Each row of a before or after table is a point. One or more steps were done to the points. Then noise was added and the rows were shuffled. The steps act on how far a point lies along the listed directions, d1 being the first. Name the steps. A step turns or swaps two directions, mirrors them in a line or flattens them onto one, adds a multiple of one to another, or multiplies one. Angles are multiples of 10 degrees, from the lower direction toward the higher: turns from -170 to 170, lines from 10 to 170 but not 90. Use the fewest steps. Two steps may share a direction if one is a turn and the other turns, adds or multiplies; they go together, in the order done. Otherwise the lowest direction goes first.
In the rows, 128 means zero.

Directions:
(1): [93 82]
(2): [174  93]
Before, 13 rows:
[[100 123]
 [ 69  89]
 [184 175]
 [104 186]
 [122 189]
 [161 109]
 [145 139]
 [155 188]
 [110 115]
 [222 147]
 [200 154]
 [ 95 159]
 [104 146]]
After (13 x 2):
[[169  45]
 [117 155]
 [121  56]
 [ 99 140]
 [ 95  73]
 [ 75  97]
 [ 65 114]
 [131 108]
 [121 200]
 [159 112]
 [ 83 136]
 [125 149]
 [147  54]]
Steps: mirror d1 and d2 in the line at 100 degrees

Directions:
(1): [126 104 197 190  98 122]
(2): [162 145 107 183 186  84]
(3): [ 81  53 117 119 156  92]
(4): [188  70 109 136 133 179]
Before, 14 rows:
[[101 208 143 118 110 127]
 [136 148 125 143 158  75]
 [115 103 138 133 140  67]
 [169 141 100 132 144 157]
 [100  93 139 150 123 112]
 [156 122 115 130 135 134]
 [138 109 147 140 140 126]
 [143 158 106 107 142 152]
 [152 132  76  95 151 156]
 [157 144 104 100 125 161]
 [113 219 156  62  73 160]
 [120 127 102  66  90 149]
 [161 147 105 105 131 178]
 [ 95 180 127 145 154  92]]
After:
[[173 144 116 150 146 135]
 [156 153 132 160 149 132]
 [178 150 115 154 151 153]
 [100  94 151 111 111  87]
 [169 128 135 167 130 153]
 [154 116 134 143 125 137]
 [111 211 136 130 126 115]
 [ 82 163 165 155 121 106]
 [155 250 104 100 153 111]
 [162 149  73 128 159  98]
 [114 121 177 146 105  98]
 [171 125 118 179 163 125]
 [ 91  98 116 111 119 128]
 [128 108 143 113 125 141]]
Steps: turn d1 and d2 by -100 degrees

Directions:
(1): [102 175 193 120 144 107 150 125 102  82  43]
(2): [ 91 137  83  89 136 141  59 169 134 178  63]
(3): [135 127 211 109  73  92 124 165 131 200 148]
(4): [100 118 177 195 108 181  55 128 164  97 132]
(5): [ 52 171 111 194 161 102 164 164 134 160 157]
(6): [148  76  97 184  69 122 167 182 117 117  73]
Before (8 x 11):
[[123  94  30 110 121 117 131 172 120 166 195]
 [147 136  91 135 128 101 156 123 159 160 232]
 [177 102 127  58 129 122 103 122  92  78  92]
 [132  88  81 125  80  72 170 189 134 193 147]
 [129  97 101 213  95 139 137 160 146 187 163]
 [130 105  12 172 130 109 146 172 120 181 164]
 [ 92 215 204  82 138  56 159 143 101 138  54]
 [107 126 132 106 129 130 122 162 151 200 143]]
After, 8 rows:
[[194  65 103  86 104 138  99 134 103  87 129]
 [118 154 167 201 114  69 211 163  85 103  91]
 [108 144 160 144 123  82 206 150  80  56 101]
 [125 141 157 107 109  43 215 156 104 142 115]
 [121 150 149 113 165 115 191 110 129 129 161]
 [154 118   6  97 139 110 128 127 145 199 216]
 [100 178 217 159 129  96 156 140 114 170 104]
 [ 94 199 126 124 163  82 166 136 119  92  62]]
Steps: turn d1 and d2 by 160 degrees; turn d3 and d4 by -40 degrees; turn d3 and d6 by -60 degrees

Directions:
(1): [ 98 169 106 126 121 111 112 107 132 104 142 115 151 182  89 179 127 241]
(2): [249 144  79  77  82  89 135 126 126 149 120 126 153 107 122 133 114 142]
(3): [146 115 104 203 147 121  36 159 127 163  45 135 140 119 128 132 136 146]
(4): [113  48 110 125 105 121  98 104 151  75 150 112 213 106 195 138 128 133]
(5): [158 115 146  98 158 244 129 172 113 134 137 118 173 103  93 164 158 145]
(6): [124 100 103 120  99  96 116 134 110  98 135 165 116 148  78 156 245  86]
Before, 14 rows:
[[146  74 104 141 151 168  68 169 128 127 103 141 173 104 120 160 161 160]
 [166 169  99 120 118 117 131 137 100 132 106 142  88 153  52 165 208 100]
 [ 97 150 183 147 158 170 142 170  95 172 121 131  46 108  92  86 161  45]
 [ 79 124 141 164 166 135 121 115 122 125 129 128 148 163 141 152 133 167]
 [190 111 102  76  97 156 145 151 120 144 162 159 133 127  82 145 194 100]
 [185  80 110 109 115 106 159 141 134 132 116 125 148 105 167  80  88  61]
 [ 92 140 118 128  62  84 119 110 130  96 123 144 133 152 121 159 160 119]
 [130 114 105 112 108 114 128 111 112 116 146 136 104 129  75 150 187 106]
 [146 121 102 129 122 111 118 127 162 119 114 123 174 137 131 144 116 201]
 [142 175 107 129 129  89 113 120 130 150 106 135  94 126 110 129  98 142]
 [105  94 125 169 155 146  66 147 139 132  97 101 158 119 119 133 131 167]
 [120 131 135 179 155 122 147 136 129 151  99 118  99 126 149 106 105 107]
 [176 160 129  69 101 163 149 127 127 137 172 122 146 133 105 144  99 195]
 [130 109 172 169 160 174  80 159 134 137  97 110 141  91 154 110  92 107]]
After, 14 rows:
[[162 138 109 121 140 139 122 121 118 137 127 121 183 154 122 176 134 205]
 [117 117 104 126  83  53 140 111 139 134 154 173  76 155 122 103 168  69]
 [ 82 129 111 152 130  97 111 115 167 103 120 123 160 168 128 150 116 224]
 [ 77 137 133 125  90 152 115 130 126  93 132 135 158 151  99 186 177 144]
 [ 87 176 133 117  92  69 142  85 144 115 172 130  98 176 129 120  79 200]
 [113 116 105 121 110 108 128 108 111 112 148 136 100 134  76 147 188 104]
 [160 108  95 148 127 108  71 139 145 139  96 102 165 116 117 136 121 185]
 [219 145 147 101 124 158 153 182  92 200 108 132  66  65  95  75 154  18]
 [ 80 165 137 148 161 144 107 135 128 140 113 132  96 133 100 138 115 149]
 [116 171 107 145 120  88 129 121 108 123 105 146  68 174  65 155 200  96]
 [201 115 144 146 128 133  87 155 136 153  86 116 140  72 165  95  78  86]
 [159 123 138 158 164 171 152 160 120 158 100 113 119 103 139 114 116 101]
 [162  94  71 149 113  56  69 130 141 126  94 146 142 123 143 133 131 154]
 [105  54 154 148 153 138 160 150 136 125 117 130 116 102 187  57  98   6]]
Steps: multiply d1 by 1.6; turn d2 and d5 by -130 degrees

Directions:
(1): [223  99 129  78 147 192 136 141 144 131 169 220  73 165  54 115 122 170
 105  80  89 162 161 138 148  92 185 102 103 108 152 109]
(2): [102 112 120 142 144 112 127 138 154 181 180 190 162 110  48 179 136 122
 154 109 187  46  74 200 139 101  75  60 153 122  75 121]
(3): [157 122 145 123 116 167 152 153 143  96  82  84 143  75  86 158 135 212
 193 171  99 114 145 156 202  63 100 195 167  93 119 202]
(4): [ 47  88 136  87 108 131 167 102 145 172  78 107  52 134  96 226 159 166
 103 143  95 119 129 149  59 167 157 126  54 103 115 165]
(5): [154 125  94 137  69 136 109 111 118 213 145 100 146 115 119 123  74 130
  71 114  98  87 198  44 176 136  56 127  77  69  65 122]
Before:
[[132 121 133 117 172 140 131 143 140  91 126 156 119 161 117 107 157 136
  138 117 125 140 108 158 107 109 158  99 159 151 168 135]
 [198 148 169 119 132 163 136 153 119  77 108 123 142 111 130  93 109 162
  159 129 122 177 152 113 176 110 140 170 145 118 156 145]
 [ 59 112 136 117  98 117 172 125 131  99  12  28 137  57 155 187 153 217
  206 210  87 112 118 148 134 107  97 213 153 103 148 236]
 [ 71 130 131 116 132 123 127 123 118 103  68  81 129 140 167 146 136 132
  131 157 126 160 131 125 114 144 163 175 121 122 158 146]
 [207 131 120 148  96 130 112 127  92 101 104  86 154 109 196  52 107 142
   94 140  92 146 185  18 176 135 123 175 108 106 147 124]
 [211 125 123 135 118 162 100 150 126 168 124 126 134 111 111  96 107 171
  120 124 110 127 155 106 177 112 109 142 146 113 121 124]
 [175 129 115 127 142 119 129 128 126 127 172 158 140 140 109 117 136 117
  171  93 156 127 121 134 145 112 142 103 145 140 119 109]
 [114 112 110 145 116 116 111 106 113 206 141 134 126 118  85 151 116 113
  107 121 144  69 135 106 137 128  74  75 106 109  72 120]
 [209 149 128 105 147 169 131 148 149  87 157 173 121 150 102 116 128 168
  142 113 101 171 125 143 151  89 153 127 120 126 164 115]
 [141  99 116 111 127 150 156 117 136 154 131 165 106 152  89 148 139 138
   95 123 115 141 154 131 113 115 170  99  96 118 123 126]
 [225 122 143  97 155 192 147 162 137  76 125 167 107 128 104  85 129 178
  139  96  80 173 146 161 149  88 189 167 150 127 188 125]]
After:
[[224 111 122  91 112 199 144 143 135 140 123 142  98 123  93 104 102 189
   96  92  50 149 192 110 161 103 150 171  99  81 146 131]
 [123 133 109 161  91 110 132 141 126 138  88  59 222  36 132 136 107 186
  207 181 128  53 128 124 218  67   7 177 195  85  96 202]
 [190 139 163 109 112 169 141 142 117 102  95 106 125 111 128 111 104 173
  138 131 101 174 173  91 168 123 136 178 113  98 143 154]
 [127 108 110 110 119 148 130 119 137 166 119 123 105 155 105 134 127 150
   86 114  90 112 164  96 120 129 117 102  97  99 119 144]
 [135 110 121  99 125 129 154 110 126 133 125 123  84 150 116 157 152 141
  147 111 117 148 140 122 102 145 178 125  91 126 130 132]
 [195 138 121  91 118 176 139 133 148 121 137 147  97 152 102 140 121 179
  112 117  71 167 154 115 140 110 148 135  75 102 148 126]
 [ 97 120 146 138 177 107 128 124 118 109 121 157 110 132 106 141 167 106
  166 136 171 121  67 180  94 119 153  85 163 174 144 121]
 [187 125 148 121 148 160 120 155 129 111  94 130 103 124 126 103 146 178
  149 140 114 168 122 150 133 118 169 156 161 149 170 133]
 [205 141 139 148 138 123 116 143  96  41 101 109 156 117 208  36 137 134
  137 146 118 174 141  69 158 123 165 177 154 149 191 120]
 [118 143 103 147 115 122  97 130 111 149 122 100 188 123 148 112  92 112
  119 134 147 109 152  92 181 118  86 149 138  97 106 122]
 [166 111 114 130 140 145 143 129 134 146 161 188 141 145  84 125 132 125
  114 115 141 129 140 140 140  94 152  87 132 129 120 112]]
Steps: turn d2 and d4 by -60 degrees; turn d4 and d5 by 150 degrees
